Each row is a point. Each copy is the shape, with its points in the same order, stretched, turned, moved and blurred by noise. Is it also mirrored, or only turned?
In the rows, 128 means zero.

Shape, 7 rows:
[[120  80  86]
 [123  65 132]
 [149 175 124]
 [110  58 143]
 [100 137 108]
 [141  92 118]
 [121 209  83]]
Copy 1, 7 rows:
[[187 143 112]
 [172 137 151]
 [105  76  89]
 [157 138 169]
 [131 137 105]
 [167 117 117]
 [108 112  49]]
Copy 1 is: mirrored
Copy 2:
[[149 127 192]
 [168  91 160]
 [124 176 109]
 [160  76 152]
 [ 94 149 145]
 [162 123 155]
 [ 68 216 126]]
Copy 2 is: mirrored

Shape:
[[104  80 103  98]
 [160 136 150 143]
 [193 119 121 110]
 [ 98 142 106 113]
 [150  83  80 109]
 [122 110 221 114]
 [107  94 140 174]
 [194 167 125  92]]
Copy 1, 8 rows:
[[167  82 139  88]
 [114 120 138 166]
 [159 115 102 183]
 [117 139 120  90]
 [198  97 125 130]
 [ 53  52 154 140]
 [120 122 196 118]
 [135 127  59 174]]
Copy 1 is: mirrored
Copy 2, 8 rows:
[[144 149 118  92]
 [110 134 161 153]
 [130  89 137 136]
 [138 164 106 144]
 [169 114 123 110]
 [ 32 160 174  99]
 [141 185 184 132]
 [106  84 106 164]]
Copy 2 is: mirrored
Copy 3:
[[111 123  86  66]
 [131 118 165 115]
 [182 136 142  99]
 [ 96 167 116  99]
 [152 137  74 105]
 [ 73  66 181  40]
 [ 80  77 120 118]
 [182 174 168  96]]
Copy 3 is: only turned

Shape, 12 rows:
[[123 204 144 111 125 114]
 [ 76  57  71 134 130 149]
 [ 82 137 129 166 144 110]
 [135 145 103 189 135  61]
 [164  97 154 109 142  64]
 [190  61 110 129 122 101]
 [137 112 137 205 126  82]
 [150  76  79 152 124 103]
 [ 92  82 126 196  83  83]
 [137 121 136  76 149 133]
 [130 131  97 124 117 170]
 [156 177 122  81  86 119]]
Copy 1:
[[126 139 140  99  92 212]
 [ 68 128 100 125 151  41]
 [105 118 135 172 107 128]
 [189 125 101 197  98 144]
 [197  89 182 100 129 112]
 [193  75 110  91 164  85]
 [172  72 110 197 121 127]
 [166 105  85 136 147  77]
 [124  77 101 180  88  81]
 [125 120 166  63 150 135]
 [ 92 120  83  91 154 143]
 [141 132 122  44  97 200]]
Copy 1 is: only turned
Copy 2, 12 rows:
[[150 157 204 110 112 134]
 [101 124  53 127 185 125]
 [129 154 142 145 186 126]
 [164 154 153 181 161  75]
 [111  85 175 172 116  83]
 [123  76 112 193 108  94]
 [136 138 142 208 168 108]
 [137 111  95 176 139  90]
 [ 84 165 109 194 170 100]
 [115  90 160 118 120 135]
 [142 132 108 126 123 159]
 [132 142 183 112  62 126]]
Copy 2 is: only turned
Copy 3, 12 rows:
[[120 173 159  91  61 142]
 [159  94  83 166 188 191]
 [126 152 134 174 119 166]
 [197 162 132 180  96 129]
 [145 116 123 137 113  56]
 [193  55 106 144 127  87]
 [168 115 129 210  90 121]
 [212  93 100 162 145 131]
 [148  98  63 213  90 146]
 [117 119 144  98 134 117]
 [154 100 133 108 121 181]
 [143 133 120  58  48 132]]
Copy 3 is: only turned
Copy 4, 12 rows:
[[ 96 162 132  88 122 156]
 [ 99  89 134 212 148  93]
 [ 96 116  90 150 124 149]
 [152 140  63 131 131 124]
 [116  82 110  73  99  80]
 [160  82 131 124 110  65]
 [160 111  69 146  96 128]
 [159 108 115 162 136  79]
 [124 119  68 181  78 100]
 [ 87  93 165  99 128 111]
 [124 131 165 167 141 132]
 [114 175 167  93 112 112]]
Copy 4 is: mirrored

Shape:
[[171 165  59 178 154 109 100  52]
 [ 99 114 125 143 126  97 163 105]
 [116 130 162 160 119 143  98 136]
 [ 90 170 127 152  77 146  82  59]
 [144  89 148 194 119 120 156 187]
 [ 76  76 140 152  72 125 159 126]
 [116 151  98 166 101 149 145 112]
 [110 140 123 104 186 166  74 190]
 [ 50 105  72 110 104 144  95 126]
 [118 119 122 108 113 107 156 197]
 [115 172 161 142  66 103  97 167]
 [ 79 122 103 169 167 133 143  88]
 [ 97 131 165 142  88 138 153 153]
 [ 89  96 142  77  59 132 154 137]]
Copy 1 (14 x 8):
[[ 86 144  93 175  98 101  38 121]
 [139 166 137 122 125 108 136 121]
 [114 108 129 143 169 157 106 115]
 [ 60  92  85 175 150 130 113  51]
 [172 170 132 108 142 203 122 181]
 [127 169  99  78 140 158 183 105]
 [126 121  83 172 124 146 145 124]
 [ 80  66 161 176 185 134 121 224]
 [ 31 143 112 130 154 125 191 163]
 [142 135 184 138 126 166 163 188]
 [ 99  94 173 174 145 202 115 104]
 [116 176 101 151 156  73 134 159]
 [155 112 142 137 154 159 162 115]
 [119 116 140  95 121 133 196  99]]
Copy 1 is: mirrored
Copy 2 (14 x 8):
[[ 52 186  78 164 123 124 106  82]
 [125 122 116 166  87 120 112 165]
 [166 167 124 155 152 129 134 137]
 [106 219 159 167 140 133  47 108]
 [187 106  59 125 137 153 153 180]
 [159  97 119 140 136 125  82 198]
 [121 153 120 114 118 157  88 136]
 [152 187 150  92 156  99 173 127]
 [118 160 171  92 148  87  71 157]
 [180  87 133  91  77 123 129 164]
 [200 171 130 123  89 135  87 120]
 [ 97 166 117 159 130 118 124 183]
 [180 131 142 129 115 144  98 160]
 [153  71 189 127 100 114  83 147]]
Copy 2 is: only turned
Copy 3 (14 x 8):
[[ 97 135 124 106  42  70  77 170]
 [ 85  80 128 144 110 123 139 130]
 [129 142 165 161 134  88 164 172]
 [ 82 110 206 104 104 104  97 190]
 [136 158 121 200 109 123 222 148]
 [112  76 141 149 133 162 182 160]
 [ 69 140 136 110  95 123 136 175]
 [138 200 112 170 189  91 112 155]
 [101 115 139 129 157 172  87 178]
 [114 139 136 161 144 163 156  93]
 [111 163 241 170 115 134 150 120]
 [ 66 102  90 142 113  91 118 184]
 [ 96 119 164 146 143 132 178 141]
 [128  69 157 108 165 190 158 114]]
Copy 3 is: mirrored
Copy 4, 14 rows:
[[201  50  99 155 159 163  99 176]
 [148 120  58 171 132 131 128  99]
 [146 177 127 138 130 109  72 138]
 [206 117 109 109 152  77  76 122]
 [112 172  89 210  96 129  69 128]
 [123 147  46 177 107 105  82  74]
 [166 105  61 163 129  81  87 156]
 [ 75 177 154  98 191 124  83 213]
 [ 90 109  83 125 176 100  78 104]
 [ 64 118 104 163 122  83 148 135]
 [138 133 165 148 133  31 127 112]
 [172 137  54 160 173 155  73 134]
 [142 170  87 156 122  67 117 125]
 [ 93 121  73 120  92  84 155  94]]
Copy 4 is: only turned

Shape (12 x 9):
[[109 138  59 104 134 116 138 132  85]
 [ 55  90 130 157  90 130 169 164  83]
 [ 92 119 168 122  71 133 107 172 100]
 [112 123  97 109 128 147 129 101  65]
 [116 113 165 124 101 116 184 164  79]
 [111 129  51  93 113 147 117 116  89]
 [159 121 130 152 150  57  86  92 145]
 [103  91  68  94 158 126 100 112  54]
 [ 94 147  91 114 185 130 119 122  94]
 [166  91 124 144 182 116 114 111 166]
 [154 132 160 157 142  96 112  57 169]
 [182 127 113 188 171 112  81 103 123]]
Copy 1 (12 x 9):
[[120 107 118  84 121 127 171 124  63]
 [ 32 157  73 149  70 121 119 126  79]
 [ 53 124 105 108  40 183 100  97 121]
 [123 111  89  92  81 102 182  87 107]
 [ 49 119 106 101  57  95 112 173 123]
 [129 107  91  80 116 148 194  93  81]
 [234  76 162 121 108 140  82 107 110]
 [151  71 104 116  84 100 204  77  69]
 [128  94 147 112 140 104 163  79  76]
 [212  59 159 161 155 123 127 116 135]
 [220 102 125 126 131 119  68  90 154]
 [242  98 202 136 101 145 139  97 122]]
Copy 1 is: only turned
Copy 2:
[[145 193 111 135  89 117 152 143 133]
 [150 121  82  71  99 138 157 144  92]
 [154  98  94  81 129 175 122 175 138]
 [140 159  84 145  75 154 106 137 118]
 [176 139 115  87 136 164 128 158  82]
 [156 173  87 150  79 131 129 140 151]
 [127 107 163 193 104  94 170 169 114]
 [138 161 101 146  57 101 102 165 116]
 [ 98 187 128 145  82 114 128 137 125]
 [144  92 160 178 116  71 124 140  95]
 [121  93 163 191  96 128 155 124 100]
 [ 96 120 117 207 134 102 156 157 108]]
Copy 2 is: only turned
Copy 3, 12 rows:
[[156 135  87  91 147 134 188 104  93]
 [108  78  68 166 113 167 201 178 125]
 [ 94  87  96 146  98 200 114 186  82]
 [134 106  99  79  99 137 178 107  95]
 [141  87  83 132  91 141 156 208  88]
 [141 117  77  88 135 153 174  73 115]
 [129 104 195 124 163  94  93 168  94]
 [155  88 110  47 143 158 205  96 101]
 [149 150 140  90 118 142 193 121 110]
 [169 125 178  94 151 120  92 165 168]
 [ 98 132 194 130 120  69  79 178 130]
 [158  92 202 146 139 105 106 120 125]]
Copy 3 is: only turned
